Every row gives one point. Each copy is the shape, with its points in the same order, turned, moved and blurred by noise. Say if it was mirrored as well.

Shape (5 x 2)
[[ 52 -18]
 [ 36   8]
 [ 24  35]
 [-46   8]
 [-34   9]]
Copy 1 (5 x 2)
[[-48 -18]
 [-29   3]
 [-16  28]
 [ 51  -3]
 [ 42   0]]
Copy 1 is: mirrored
Copy 2 (5 x 2)
[[ 54   7]
 [ 28  22]
 [  3  37]
 [-42 -22]
 [-33 -14]]
Copy 2 is: only turned
Copy 3 (5 x 2)
[[-54   3]
 [-28  19]
 [ -4  31]
 [ 43 -28]
 [ 30 -25]]
Copy 3 is: mirrored

Shape (8 x 3)
[[-63  12 -19]
 [-47  27  -3]
 [ 52 -24  17]
 [ 40 -18 -36]
 [-13   1 -21]
 [ -6 -27  -8]
 [  8 -26  28]
 [-44  30 -23]]
Copy 1 (8 x 3)
[[-25  66 -24]
 [-39  48 -23]
 [ 22 -48  -7]
 [ 33 -26 -51]
 [ -2  20 -34]
 [ 17  10 -16]
 [  7 -13  15]
 [-36  50 -42]]
Copy 1 is: mirrored
Copy 2 (8 x 3)
[[-17  65  26]
 [ -2  43  35]
 [-26 -51 -19]
 [ -8 -11 -53]
 [ -8  26  -5]
 [-36   8 -10]
 [-42 -20  10]
 [  9  48  11]]
Copy 2 is: only turned
Copy 3 (8 x 3)
[[ 29 -55   4]
 [  9 -48  11]
 [-14  59  -7]
 [  9  31 -55]
 [ 14 -16 -19]
 [ 29  11  -5]
 [  9  36  17]
 [  4 -57  -6]]
Copy 3 is: only turned
Copy 4 (8 x 3)
[[-66  11  -2]
 [-55  27  26]
 [ 50  -3  27]
 [ 37   9 -26]
 [-19  13  -4]
 [ -2 -16  -4]
 [  8 -22  38]
 [-59  30  11]]
Copy 4 is: only turned

Shape (7 x 4)
[[ 28   4 -20  20]
 [-40   1  33  -5]
 [ 82  17  -5 -20]
 [ 11  -3 -16 -27]
 [-21 -30  -5  18]
 [-55  29  12  -5]
 [ 61  14 -32 -24]]
Copy 1 (7 x 4)
[[  2  15 -14 -28]
 [  9  -8   6  60]
 [ 33 -41  17 -63]
 [-19 -21  -6 -14]
 [-26  25   4  15]
 [  4  -9 -39  60]
 [  2 -34 -17 -55]]
Copy 1 is: mirrored
Copy 2 (7 x 4)
[[ 21  -6  32  -9]
 [ -5 -32 -47  14]
 [  5 -54  70 -22]
 [-19 -23  10 -27]
 [ -5  15 -14  24]
 [ 13 -14 -66 -17]
 [  2 -28  57 -37]]
Copy 2 is: mirrored
Copy 3 (7 x 4)
[[-32  37  13   8]
 [ 34 -25   3  17]
 [-15  93 -16  -8]
 [-13  22 -31   4]
 [-17 -22  15  -2]
 [ 25 -31  -8  53]
 [-33  71 -32   8]]
Copy 3 is: mirrored

Shape (12 x 6)
[[ -8 -14  40 -34  57  -6]
 [ 29 -16  17 -29 -23 -47]
 [ 16 -18  -9 -31  35  30]
 [-17  -1   5 -29  19   4]
 [  6  12 -34 -34 -24  42]
 [ 45  72 -19 -78  15  37]
 [-52  -1 -15  -4  26 -13]
 [ 25  17 -36 -12  10  13]
 [ 39  15  34  71  47   7]
 [ 28 -18  20  11 -40   5]
 [ 16 -23  14  10  -3  21]
 [ -6 -26  20  18  12 -38]]
Copy 1 (12 x 6)
[[ 13  25 -31  33  45  19]
 [ 44  26  45  11  17 -21]
 [ -9  -8 -18  11  60 -29]
 [  0  21 -19  -8  29  -8]
 [-28 -10  19 -39  38 -48]
 [  7 -19   8 -70  99   6]
 [ 13   9 -48 -17 -18 -14]
 [  8 -37  -5 -18  47 -26]
 [ 15 -74   1  53  11  59]
 [ -9 -11  57  17   3 -13]
 [-20 -13  16  28  16 -11]
 [ 30   4  -6  41 -23  -5]]
Copy 1 is: only turned
Copy 2 (12 x 6)
[[  -2  -28    0  -20  -54  -62]
 [  23    3  -19   28  -46   13]
 [ -32  -46  -17  -46  -34   -1]
 [ -29   -7   -6  -24  -19  -18]
 [ -59  -13  -26  -18   -4   40]
 [ -77  -29  -97    7  -18   -6]
 [ -10    6   15  -39   14  -35]
 [ -17  -38  -35  -11   11   12]
 [  19 -106   30   19   15  -19]
 [ -10  -23   26   29  -28   41]
 [ -15  -44   16   -8  -29   22]
 [  38  -12   32   -1  -24   -8]]
Copy 2 is: mirrored
Copy 3 (12 x 6)
[[ 38 -42  39  21  33 -10]
 [-23  -2  39  14 -38 -27]
 [ 24  19  22  32  17  11]
 [ 10 -13   2  15  17  -2]
 [-24  38 -17  19  14  40]
 [-35  55  46 -18  69  30]
 [ 19 -25 -33   2  22 -25]
 [ 10  47   1   4   9   6]
 [ 83   6  31 -57 -34   8]
 [ -1  -3  12   2 -63  24]
 [ 32   0  10  11 -35  26]
 [ 25 -28   6  -4 -29 -34]]
Copy 3 is: mirrored

Shape (12 x 9)
[[-35  10 -17  -5  10  17   3  -8  -2]
 [-17  39  -8   3  53   2 -20   7 -28]
 [-26   4  60  21   6  -2   3 -19 -37]
 [ -3  39  18  40  26 -38  -9  26  10]
 [-48 -23   0 -16  25  56 -17  41  -9]
 [  3 -56 -16 -20 -20  34  45  29 -23]
 [ 19   2  12  -4  60 -23 -15  -3  15]
 [-57  -5 -26  34  55  27 -20   3  14]
 [  1 -32  -1   6  20  56  50  21 -43]
 [ 69  47  36  51 -30   4 -21 -22  19]
 [-10 -32  28  29  -6 -28 -23  -2 -55]
 [ 25  59  41  33  22 -15   0 -13  27]]
Copy 1 (12 x 9)
[[ 12 -11  -9  14   6  -4  37  24  -5]
 [ 14 -28 -43 -11   8  30   3  33  -1]
 [ 14 -11 -55 -12  53   0  48 -32  15]
 [ 34  -7 -35  25  38  63  -4 -10 -11]
 [-24 -25 -22 -11  -3   3  63  24 -61]
 [ 11  18  -6  -5 -44 -37  57 -37 -52]
 [ 15 -12 -25  -1  39   7 -38   2 -31]
 [ 18 -12 -40  25  29   7  38  67 -46]
 [  5   1 -63   1 -41 -34  48 -22 -40]
 [-25  69 -35  36  39  42 -20 -42  34]
 [ 40  28 -39 -47  46  12  47 -24  -9]
 [ -1   1 -42  46  47  38 -25 -24  19]]
Copy 1 is: only turned
Copy 2 (12 x 9)
[[  3  24   4  10 -28  29 -13  20  12]
 [ 54  31   9   9 -43  12 -25 -11 -22]
 [-13  12  29  32 -20  10 -50 -51  13]
 [ 50  -8  -6  23  24  18 -22 -35 -20]
 [ 32  12  62  23 -49  21   2  27  45]
 [-32  -1  31  21 -33 -29  45  16  52]
 [ 31 -11  16  35  -5 -20 -31  14 -41]
 [ 46   8   5  55 -42  55 -14  30   5]
 [  2  20  13  45 -56 -37  15  -2  60]
 [ 11 -60 -48 -19  17 -19 -67 -35  16]
 [-21 -27  35  30 -38  16  -8 -59 -13]
 [ 35  -7 -27  13  28  -4 -69 -22 -10]]
Copy 2 is: mirrored
Copy 3 (12 x 9)
[[ 11  20 -15  27  -2  -8 -17 -34  -7]
 [  9 -21 -49  13   8 -12 -11 -38  23]
 [ 27  36   2  -7  -8  11  12  -1  49]
 [ -4 -24  -7  -2  43 -25  45  -9  20]
 [ 35  17 -42  48 -48 -14  25 -55 -19]
 [ 45  35 -14  -2 -32  25   3 -19 -77]
 [ -3 -56   2   8  -7   2   9  -6   9]
 [ 37 -13  -2  49  -7 -37  -3 -74  10]
 [ 70  20 -25   8 -17  48   6 -34 -38]
 [-60   8  35 -28  43  49  38 -34  16]
 [ 27  23  -5 -55 -29 -14  18 -17  24]
 [-26 -22  13  16  46  26  29  -6  37]]
Copy 3 is: only turned
